Every row gives one point. The window is the flat piece filled in between its corners: a triangle in 3 columns, a solid with four corners in 4, and so on. A path goes straight from each point to the next, and from the last back to the first. List the points from which the path goes on through the window.

Window:
[[  1.8   5.1  12.9]
 [ 36.7 -16.8   3.7]
 [-15.4   5.9  -4.6]]
Path:
(1): [-8.8 24.2  3.3]
(2): [-16.5   5.5  11.0]
(3): [ -9.9 -11.2  17.6]
(4): [ 9.2  8.4 -3.9]
(5): [15.4  1.3 -6.6]
(6): [ -0.5 -12.1   0.1]
(7): [-19.8   2.9  18.9]
(8): [ -2.8  23.9 -13.3]
(9): [ -8.4  18.2 -15.7]
(10): [  2.6 -13.9   9.1]
(11): [-27.2  -9.9   3.5]
(12): [-3.0 15.3 -8.6]
Through the window after points: 3, 9, 11

Window (4 x 4):
[[ -5.0 -16.2  25.5   4.6]
 [  9.3  -4.5   8.1  13.5]
 [ 11.1   3.7  26.3   6.1]
 [-20.1 -10.6 -20.6 -20.5]]
Path:
(1): [  1.6 -13.3  14.3 -18.6]
(2): [  9.7 -13.5  19.3   7.4]
(3): [-1.0 -1.8 21.9 17.3]
(4): [-3.7  3.3  6.8 15.1]
(5): [ 13.6 -15.8   7.8   1.2]
(6): [  0.0 -17.0 -15.1 -19.9]
(7): [-22.0  -2.5  -4.2  -8.1]
(8): [-10.7 -10.1   0.2  22.8]
(9): [  6.0 -10.0  -0.4 -21.9]
(10): [20.6 -6.0 22.6 -3.2]
(11): [-6.4  9.5 24.9 15.7]
(12): [-1.2  4.5 12.2 13.6]
(13): [ 22.0 -18.3   6.6   6.7]
(14): [ -5.9 -14.7  -1.2 -13.6]
(15): [-19.2  -5.3  -7.0   9.3]
(16): [-22.6  -7.3  -1.9  -0.3]
Through the window after points: 4, 6, 10, 12

Window, 8 rows:
[[ 22.3   4.1 -32.0   0.1  13.4  -0.5   2.3  21.9]
 [ -1.2  -8.0  31.7  12.0  -4.8 -11.6   4.5  -2.7]
 [ 29.6  19.0   7.4  15.0 -10.9  -5.4  -2.9  15.2]
 [-14.2  17.2  16.4  13.0  23.5  -2.7  11.5  -7.6]
 [-25.7   4.8  13.7 -19.1  10.2  17.3  13.9  -0.6]
 [-23.2  -0.4  -2.2   3.4  -4.9  15.3  21.4  12.9]
 [-21.1   1.5  -0.9 -15.1 -22.2  -1.8  28.2  -3.9]
 [ 35.6   7.6 -22.6  15.1  14.0  15.5   1.6   1.9]]
Path:
(1): [15.5 -6.7 10.4  4.6  4.8 -5.6 39.5 -3.3]
(2): [-2.9  6.8  3.7  4.3 -1.5  1.9 -7.9 11.1]
(3): [-3.6  8.2 -2.6 -1.6 -1.0 -1.1 -0.7  6.8]
(4): [19.6  7.3  2.8 -0.2  5.9 14.2 28.8 12.1]
(5): [ 9.1  6.7 -9.9 -1.5  9.2  6.7 17.8  7.1]
(6): [-11.7  13.8 -12.2   0.4  -6.7   6.1 -19.5  10.4]
(7): [-7.4 -0.3 12.9 10.7  0.0 -4.1 -7.7 -5.3]
(8): [12.3 -4.9 25.0  8.3 -0.9 -5.5 21.8  5.1]
Through the window after points: 1, 3, 7

Window (11 x 11):
[[ 15.6  -6.5  -5.0   3.0 -14.5   5.3  -6.6   1.9  21.7 -24.5   1.4]
 [ -3.5  -2.5  -7.3   5.1 -11.3  18.5   5.8  27.1  14.9  -1.1   3.8]
 [ -1.9  23.1   6.0  13.2   3.8  25.4 -15.1  -8.9 -16.9   4.1  -4.5]
 [ 41.5  -5.8  -3.9 -48.2  23.5  -6.9 -19.1  10.5 -25.9 -22.7  17.8]
 [ -6.3  15.2 -12.0  18.7 -12.1   2.4 -19.3   5.3  -6.0  29.7   3.7]
 [ -8.6 -24.4   4.4  -5.2   4.0  -0.5  30.3  -0.5  -3.0   8.1   5.6]
 [-17.1  -5.8  20.5 -13.0   0.1   5.3  -7.0   7.5 -11.9   0.3  22.3]
 [-21.9  10.3  31.9  -4.4  12.9 -13.8  22.1   0.2 -29.0 -14.6  -9.1]
 [ -4.6   7.6  -8.7 -16.8  -4.5   3.5   2.5  -1.2  13.7  15.6  -4.9]
 [  0.7 -13.4 -21.9 -46.4 -10.6  -1.7   4.4   4.2 -35.9   9.6  27.1]
 [ -3.3  -1.7 -22.9  -3.5   6.4   2.7   3.4   4.3  16.8 -10.2  13.9]]
Path:
(1): [ -7.2 -10.5 -12.2  -6.5   2.0  -4.8  -1.6   1.4  -8.7  -6.3 -11.5]
(2): [-10.2  -6.5 -12.5 -19.9  -2.1  -2.2 -10.1   1.6  -6.6  -2.1  -2.6]
(3): [  8.5   8.6   4.4  -6.7   6.0   4.2   4.8  -2.9 -10.0  -0.7  14.9]
(4): [11.7 19.8  9.8 -2.4 -1.2 12.5  3.1 -4.0  5.5  0.1 16.6]
(5): [ -4.2 -19.5 -10.8  -3.5  -9.8  -4.1  -6.5   7.3   5.3 -19.7 -14.0]
(6): [-26.2 -16.3   0.3  -4.5   7.5   5.9  -9.3   8.0 -13.7   3.8 -24.2]
(7): [ -1.0  16.5   3.4   5.0 -14.6   3.8  11.0  -0.9  -2.3  12.8  29.9]
(8): [ 23.1  17.1   6.8 -14.8   9.8   0.9   6.3  -1.6   4.3   2.6  28.3]
(9): [ -4.5 -10.5  -8.0 -11.3  -2.2   0.5  -0.7   7.1 -20.0 -10.0  -9.8]
(10): [-22.0 -19.9   9.5 -13.5  -0.8  -4.3 -12.4   2.3 -17.9  -9.2 -19.7]
(11): [ 8.7 16.1  4.7  0.6  1.4  7.6 18.8 12.3  4.7 -4.9 24.2]
(12): [ 15.4  25.4  16.4 -10.0  -9.2   4.3   4.1   8.1   0.4  24.5  27.4]
(13): [ -3.6 -11.3  -4.7  -7.6  -3.6   4.3  -2.9   1.8   2.0 -12.5   1.8]
(14): [-18.9 -10.1   4.4   2.4   1.1   9.7 -31.5   4.6 -11.4   5.2 -23.5]
(15): [ 10.0  22.2 -10.4   7.9  -7.6  11.0  11.7   4.9   1.9   8.4  23.7]
(16): [14.8 16.8  6.0 -2.3 -7.4 11.4  8.7  8.5  3.0 15.3 27.3]
Through the window after points: 4, 10, 12, 14

Window:
[[-30.8  -9.1   8.1  -0.8  -3.0  21.5   2.4 -16.1  19.5  26.2   8.5 -17.5
    9.6  17.8]
 [  1.4  -4.2   8.3  16.8  -8.0 -10.3   3.1  -0.1  13.6 -12.1  13.4  -3.2
   20.2  10.4]
 [ -3.1 -12.2 -16.9   6.4  -9.1  15.6   2.2   8.8  24.2  34.0   5.4 -29.4
   24.0  -1.0]
 [ 25.9  -5.0  36.5  -2.2   9.1  -0.9  13.2  -7.2  -1.4 -18.3   7.7 -12.8
   10.4   7.4]
 [ 11.3   4.3 -17.5  -3.7  10.3   0.6  -3.0  -2.4 -17.2  -5.7  -3.1   8.8
   -5.5 -12.7]
 [-15.7 -21.0  -2.6   4.6  10.9 -17.4 -14.1   5.7 -19.1   9.5 -11.4   1.9
   -0.7 -28.7]
 [ 14.7  -6.9  10.6  16.2   2.3   6.6  -7.1  -4.6 -29.5 -20.0  -5.0   5.1
   27.9  -9.1]
 [ -4.3  14.5  13.9   9.8  -3.8  -1.7 -12.7  -8.1 -12.2   1.7 -23.1   3.3
   -2.9 -27.6]
 [  5.4  -4.9  13.0  13.8  12.3  -4.6  15.9 -14.9   4.1 -18.3 -11.8 -25.0
   14.0  20.0]
 [ -6.4  12.2  13.7  21.3   2.9   7.3   3.4  -5.1 -25.9 -18.1   7.6 -13.0
   -1.1 -28.8]
 [  7.2  15.1  10.9  23.4  17.9 -11.5 -11.8  -6.7 -31.2   5.6   1.6   1.7
    6.3 -16.2]
 [ -5.7 -20.3   3.2  12.1  -3.1  22.9  -1.0  10.6  22.0  22.9  -3.5 -17.3
  -15.5  30.6]
 [ -0.2 -24.7  -1.5   3.5 -15.0 -11.4  17.7  -6.2 -11.7  24.7 -14.6  -0.2
  -15.7  11.7]
 [  2.8  13.6   7.7  -5.9   0.2  -7.8  -2.5  15.3 -34.9  -8.1 -10.9  -5.3
   -1.7   0.9]]
Path:
(1): [-14.1  -6.5  12.4   0.0   1.2  -3.1  31.5   9.2   9.7  29.9 -19.8  17.0
 -10.6  15.9]
(2): [-14.7   6.0  24.3  16.5  20.9  -3.1   0.5  20.4   4.0   6.3  -7.1  22.3
   9.2  -4.5]
(3): [ 12.8  -1.7   3.8   9.5   1.8  -2.2  -3.3 -15.2 -18.7   1.6   3.4 -20.5
   5.1  -4.0]
(4): [ -0.8  -2.1   7.9   6.5  -4.6  -0.7 -11.5  -8.7  -2.7   2.9   1.9  -8.2
  -1.2  -9.3]
(5): [ -4.9   8.4   6.2  14.5   9.0   1.2  13.5  16.9 -14.4  -0.2 -36.1   8.8
   6.6  -1.4]
(6): [  7.7   0.1  16.9  16.5  21.0  11.9  26.7   0.2  -6.6   1.7 -14.5  -2.7
  10.4   0.1]
(7): [ 11.0  -3.5  -0.5  -0.6 -13.1 -13.4 -23.1  -2.5 -15.8 -14.2  11.5  -8.4
   5.0 -10.6]
(8): [  5.8 -16.8  -1.7   7.3 -10.5  -6.9   0.5  -9.0 -18.8   6.6  -5.4 -12.0
  -3.6   1.5]
Through the window after points: 2, 4, 8
